Rows are points. The ring and each string are closed loops that go straight from each point to the next, and from the last back to the first. Before rounding, they use only three directions, however many columns there are. How many times does the string pass through the ring? Passing back the other way cancels.

Ring (10 x 4)
[[-32 -13   6   0]
 [-40   1   5  -6]
 [-43  10   3 -20]
 [-42  12   2 -31]
 [-32   9  -2 -44]
 [-21   2  -4 -46]
 [ -9 -11  -5 -38]
 [ -8 -21  -2 -26]
 [-14 -26   2 -14]
 [-21 -24   5  -5]]
String (25 x 4)
[[-19 -26   4 -37]
 [-21 -15   2 -32]
 [-18 -16   0 -36]
 [ -8 -23  -2 -47]
 [  5 -18  -8 -38]
 [ -5 -33   0 -45]
 [ -5 -33   0 -33]
 [ -1 -32  -1 -18]
 [ -5  -8  -7  -4]
 [-19  -5  -2 -15]
 [-30 -21   8 -12]
 [-40 -23  13  -2]
 [-39  -9   8  10]
 [-46  -4  10   8]
 [-53  -2  12   1]
 [-38   7   3   3]
 [-24   5  -3  -5]
 [-25  -1  -1 -13]
 [-24   2  -2   0]
 [-25  -5   0 -10]
 [-34 -21   9 -10]
 [-30 -38  13  -4]
 [-11 -31   3  -3]
 [ -1 -22  -4  -8]
 [ -4 -33   0 -26]]
Times through: 2
String (25 x 4)
[[-47  -8  10 -16]
 [-46 -13  12   0]
 [-30 -14   6  10]
 [-16  -5  -3  -2]
 [-22 -11   1 -14]
 [ -8 -10  -5   0]
 [-11 -28   2  -3]
 [-12 -13  -2  -7]
 [-10 -18  -1  -2]
 [-20 -39   9   0]
 [-34 -39  15  -4]
 [-20 -11   1  10]
 [-19   1  -4  -4]
 [-30  -3   2 -13]
 [-23   6  -4  -8]
 [-33  -4   3 -23]
 [-24  12  -5 -13]
 [-54  19   4 -36]
 [-52   7   7 -43]
 [-38   2   3 -34]
 [-23  11  -6 -19]
 [-43  23  -1 -31]
 [-60  15   8 -37]
 [-55   3  10 -29]
 [-33   1   2 -17]]
Times through: 1

Ring (6 x 8)
[[ 36   1  15  27 -14  32  23  24]
 [ 16  -3 -18   0  -3   8  23  11]
 [ -5  -1 -27 -15   6  -9   5  -5]
 [-22   5  -4  -8  11  -9 -31 -16]
 [ 14  10  -6 -14  -5  -5  12 -31]
 [ 36   9  -2  -5 -14   8  34 -20]]
String (27 x 8)
[[ 17   5  18  18  -8  20   0   5]
 [ 19   5  -6  -4  -6   5  18 -11]
 [ 35   9 -21 -24 -12  -6  46 -36]
 [ 35  13 -13 -24 -14  -7  40 -46]
 [ 20  11   6  -4  -9   4  10 -26]
 [ 16   7  -1  -2  -6   5  11 -14]
 [ 25   7 -15 -15  -8  -2  30 -24]
 [ 48  12 -20 -27 -18  -5  60 -45]
 [ 48  11   2  -3 -20  12  45 -23]
 [ 32   7  24  24 -15  28  12   7]
 [ 59   6  28  33 -26  42  40  17]
 [ 49   3  27  38 -21  43  30  30]
 [ 31   0  33  46 -13  45   5  41]
 [ 15   1  16  25  -6  25  -1  21]
 [ 18   2  -7   2  -5   9  17   2]
 [ 27  -2 -27  -8  -7   4  42   3]
 [ 18  -5 -22   2  -3  11  28  20]
 [  8  -4  -9  11   0  14   8  24]
 [ 11   0  -9   2  -2   8  11   5]
 [ 20   1 -26 -14  -4  -2  33  -8]
 [ 30  -5 -38 -12  -6   3  52   9]
 [ 22  -5   3  27  -6  29  15  39]
 [ 19  -1  12  25  -7  26   6  26]
 [ 22   3 -10  -2  -7   7  23  -3]
 [ 39   3  -9   2 -14  14  43   1]
 [ 57   4  34  43 -25  49  34  29]
 [ 43   7  35  36 -20  39  19  16]]
Times through: 5
